Each point is reached from the start by the listed moves, each made once or not at all, plus a little noise. Is the number of moves made odd or even? Then give how often each move was made.
In the rows, 128 means zero.

Moves:
(1): [155 148 123 129 140]
(2): [ 90 143 117  93 134]
(3): [108 130 176 118 146]
Start: [161 114 158 101 144]
Points:
[139 114 204  91 162] => odd (0, 0, 1)
[164 135 198  91 175] => even (1, 0, 1)
[161 112 160  97 145] => even (0, 0, 0)

Moves:
(1): [165 146 109 124 119 123 125 122 114 124  90 129 130]
(2): [108 153 111 127 124 122 130 154 111 130 129 127 123]
(3): [155 154 171 133 143 146 118 142 131 135 141 134 132]
(4): [123 127 130 161 111 109 154 123 127 101 140 139 131]
(5): [132 145 112 170 165 111 154 112 132 150 139  99 145]
(6): [138 130 107 125 125 173 143 123 130 134 147 155 138]
(7): [144 125 143  98 122 118 186 158 127 121 145  95 144]
(8): [131 105 133 146 129 119 129 163 142 141 116 141 127]
(9): [118 161 129 128  96 137 121 113 183 105 117 125 131]
(10): [145 133 130 121  82 113 120 116 139 180 139 133 120]
(11): [162 114 110 122 131 129  97 152 143 110 175 101 151]
(12): [115 131  99 100 171  86 155 140 152 125 122 173 138]
Start: [138 103 125 111 106 128 114 127 136 142 121  89 119]
Points:
[144 170  23 112 152 122 146 156 222 132 183  97 177] => even (0, 1, 0, 0, 1, 1, 0, 0, 1, 0, 1, 1)
[215 164  67  74 151 139 114 192 150 133 157 142 161] => even (1, 1, 1, 0, 0, 1, 0, 0, 0, 0, 1, 1)
[175 161 165 116  63 172 195 144 192  96 170  98 151] => odd (0, 0, 1, 1, 0, 1, 1, 0, 1, 0, 0, 0)
[249 155 121 158  81  66 175 214 148 182 183  37 170] => odd (1, 1, 1, 1, 1, 0, 1, 1, 0, 1, 1, 0)

Moves:
(1): [172 153 136 150 148 124 132 127 120 121 110 168 125  99 103 133 117 146
 105 137 121 115 145 141 120 131]
(2): [120 136 137 128 126 124 132 135 140 121 126 111 126 140 138 144 125 150
 113 117 138 137 105 117 133 114]
(3): [156 119 149 110 123 148 127 144 116 114 153 107 124 104 135 119 129 120
 107 143 111 133 115 129 133 120]
(4): [126 111 147 155 160 147 120 142 148 131 106 123 108 140 123 121 117 144
 134 118 129 140 143 145 104 110]
(5): [127 117 108 113 144 127 115 135 130 120  97 132 123 133 129 121 130 132
 144 122 156 132 120 125 124 128]
(6): [144 137 109 131  99 148 109 132 143 139 127 127 166 121 135 108 100 105
 117 108 111 120 120 123 135 118]
(7): [114 141 120 148 151 154 172 134 141 115 116 129  98 120 112 120 151 150
 139 123 161 137 137 143 108 114]
(8): [128 121 135 126 116 105 123 132 125 123 134 107 135 126 134 122 129 121
 146 120 136 127 128 128 126 117]
(9): [128 122 132 121 104 134 117 129 142 138 120 118 109 122 126 122 122 123
 128 118 116 124 127 112 133 129]
(10): [127 145 113 143 127 124 115 113 110 154 127 125 138 127 132 119 137 133
 109 118 134 110 115 113 127 163]
(11): [127 131 115 126 143 123 131 132 133 119 141 135 120 135 122 140 138 128
 124 112 133 124 131 125 117 141]
(12): [114 117 129 126 131 117 131 126 117 132 140 139 133 115 137 139 132 129
 134 118 134 144 131 108 141 130]
(13): [145 111 133 122 137 119 128 133 164 126 137 126 149 112 128 128 133 130
 143 144 136 133 122 150 130 132]
(14): [145 144 151 133 111 148 149 135 123 135 138 132 132 149 120 132 143 141
 133 130 132 146 136 124 123 130]
(15): [130 117 132 114 110 106 122 122 131 139 145 127 140 133 171 118 135 136
 125 137 141 153 116 127 110  96]
(16): [133 150 152 117 106 136 149 135 110 148 141 129 119 134 163 152 120 121
 125 106 135 142 127 136 139 142]
(17): [122 128 117 135 113 153 112 132 117 119 134 127 104 128 150 153 149 153
 119 107 116 133 129 133 165 129]
(18): [125 130 128 109 132 144 121 115 131 122 135 114 139 100 137 124 103 158
 145 122 103 112 129 130 125 130]
(19): [122 150 138 137 112 136 119 108 125 116 134 141 135 128 142 130 141 110
 128 123 129 139 123 120 126 143]
(20): [130 142 136 127 129 144 124 164 141 139 134 116 128 120 145 131 118 154
 138 157 128 119 123 122 117 114]
(21): [109 109 132 132 111 136 126 106 127 117 140 131 130 133 122 140 121 114
 129 133 172 116 137 123 122 135]
(22): [147 137 119 134 117 121 114 117 127 128 133 116 138 119 137 133 114 123
 127 146 117 153 132 128 129 135]
(23): [116 147 143 112 133 111 128 121 137 133 145 113 140 133 110 119 141 111
 123 135 150 127 162 111 142 127]
(24): [112 136 121 128 140 113 115 122 114 135 133 151 123 129  91 124 132 120
 132 121 148 149 117 157 112 119]
Start: [112 116 154 143 140 126 160 135 170 111 124 135 105 127 144 155 107 122
 107 122 134 139 139 136 112 115]
Points:
[145  92  97 111  96  99  82  93 213 116 159  95 204  84 209 129  65 123
 135 104 196 138 110 130  74 130] => even (0, 0, 0, 0, 1, 1, 0, 1, 0, 1, 1, 0, 1, 0, 1, 0, 0, 1, 0, 0, 1, 1, 0, 0)
[106  92 167 131  90 178 161 179 193  80 187  81  41  95 207 169 147 170
 115 119 196 151 128 127  93  57] => odd (0, 0, 1, 0, 0, 0, 1, 1, 1, 0, 1, 0, 0, 0, 1, 0, 1, 0, 0, 1, 1, 0, 0, 0)
[180 157 217 169 178 163 180 122 226  95 182 101 120  77 143 150 119 213
  74 149 220 184 173 151  43 101] => even (1, 1, 1, 1, 0, 0, 1, 0, 0, 1, 1, 0, 1, 1, 1, 0, 0, 1, 0, 0, 1, 1, 1, 0)
[165 171 185 156 182 167 126 180 238 149 109 125 174  78 145 137  66 221
 108 110 169 137 157 112  96 107] => even (1, 1, 0, 1, 1, 1, 0, 0, 0, 1, 0, 1, 1, 1, 0, 0, 0, 1, 0, 1, 0, 0, 1, 0)
[137 165 191 176 146 169 153 179 241 118 193  63 140 114 110 133 113 148
 101 127 249 186 142 153  48  83] => odd (0, 1, 1, 1, 0, 1, 1, 1, 0, 1, 1, 0, 1, 1, 0, 0, 0, 0, 0, 1, 1, 1, 1, 1)
